Rows are points. To make a cloud, some directions were put in groups of two or more. Within a group, all points are equally far from the middle, so they leave a hole (a ring in 2 directions, a hollow ball in 3). The other directions are filled evenly. Then the cloud was stretched, turned, moved and blurred a little. How many holes are there, and how many directions does each take, smallest first?

Cloud (20 x 3)
[[-53  25  45]
 [-54 -12 -47]
 [ 11   0  12]
 [-30  15  13]
 [-42   9 -29]
 [  2  21  47]
 [-33  -5  47]
 [  0  -7   2]
 [ 19   6  10]
 [-11 -17  20]
 [-17  21   3]
 [-60  35 -34]
 [  7   2   0]
 [-26 -41  16]
 [ -8  40  11]
 [-25 -21  12]
 [-32 -37   3]
 [ 17 -10   5]
 [-19  39   4]
 [-50  23   4]]
Holes: 0

Cloud (30 x 4)
[[  4 -50 -28  -3]
 [-60  -1  13  -2]
 [ 10  32 -42  20]
 [ 23  16  29  -1]
 [ 36  -9  -8  50]
 [ 34  -3  34  31]
 [ -2 -43  21 -21]
 [-43  10 -15 -21]
 [-18 -40 -20  33]
 [  1 -55 -22  -1]
 [ 24 -18  -4  54]
 [ 17 -24  16 -20]
 [ -7 -17 -17  52]
 [-47  -4 -28  -8]
 [ 12 -31 -42  -2]
 [-20 -46 -25  22]
 [-37  27  24  32]
 [  6 -40  32  37]
 [ 25  11 -46  20]
 [-22  18   4 -25]
 [ 26   3  43  30]
 [ 27   9  27  -3]
 [ -5 -51  -3  33]
 [-22  30  -9  46]
 [ 13 -48   2 -15]
 [-26 -33 -24  31]
 [-47   3 -22 -15]
 [ 14  -8  47  35]
 [ 12  22  25  -8]
 [  9  35  32  12]]
Holes: 2 (2, 2)

Cloud (51 x 6)
[[-16  23 -24  -8 -16 -38]
 [  7 -34 -12  36  11 -34]
 [ 23  11  19  19  40  22]
 [  4   7 -22 -52  -1   1]
 [-25 -30 -10  -1 -19  34]
 [ -9  -2   3  27 -22  59]
 [ 37 -25  -4  30 -32  -9]
 [ -8  -9 -34  13  29 -24]
 [ -4   8  50 -29  -5  -9]
 [-18  27 -30 -25 -45   6]
 [ 13  46  21 -15 -24  33]
 [-41 -26  35  11  -6   6]
 [ 37 -16   4  14  -9  37]
 [ 29  -6 -28  36 -37  33]
 [  0  46  30  37 -12  -7]
 [ 29   7  21 -16 -37  -8]
 [-26 -17  -9  -8  10  40]
 [ 14  55 -44   4 -31  10]
 [-49   6  16  41 -19  35]
 [  2  10  44  46  -8 -21]
 [-27   8  32  15  -3 -41]
 [ 28  12  26 -27 -28  -5]
 [ 23  39 -30  35  22   7]
 [ 24  32  25   0  41   9]
 [-23  14  -8  29  20  46]
 [ 38 -11 -20  33 -32  28]
 [-33  19 -19  10  34  14]
 [  1  -5 -53 -25  -1  13]
 [-38 -17   8  -1 -40  28]
 [ 23  26   8   5 -54  21]
 [-21  26   5  -7  19 -38]
 [ 18 -12  30  26  37  10]
 [  8  -2  -1 -15 -38 -32]
 [  7  36  -9   3 -60  30]
 [ 19 -22  38  19  -2  24]
 [  5 -20  24  13  47  -8]
 [-15  43  -7 -13  15  48]
 [ 20  47 -56   8 -11  14]
 [ -3 -44  11  -9   1  13]
 [  7  23 -57 -16 -12  36]
 [ 22  48   1 -22 -19  37]
 [ 25  30 -32 -15  -6  49]
 [ -5 -14  13   5  50 -13]
 [ -1  15 -24 -22 -20 -36]
 [ -9   7 -46  57  -9  16]
 [ -2   1 -30   2  33 -32]
 [-11  -2 -56  14  12  -8]
 [-45 -12  13  11 -31  37]
 [-27 -21  47  23   1 -17]
 [-28   0 -25  19 -49 -18]
 [ 29  23  19  -7  33  29]]
Holes: 3 (2, 2, 2)
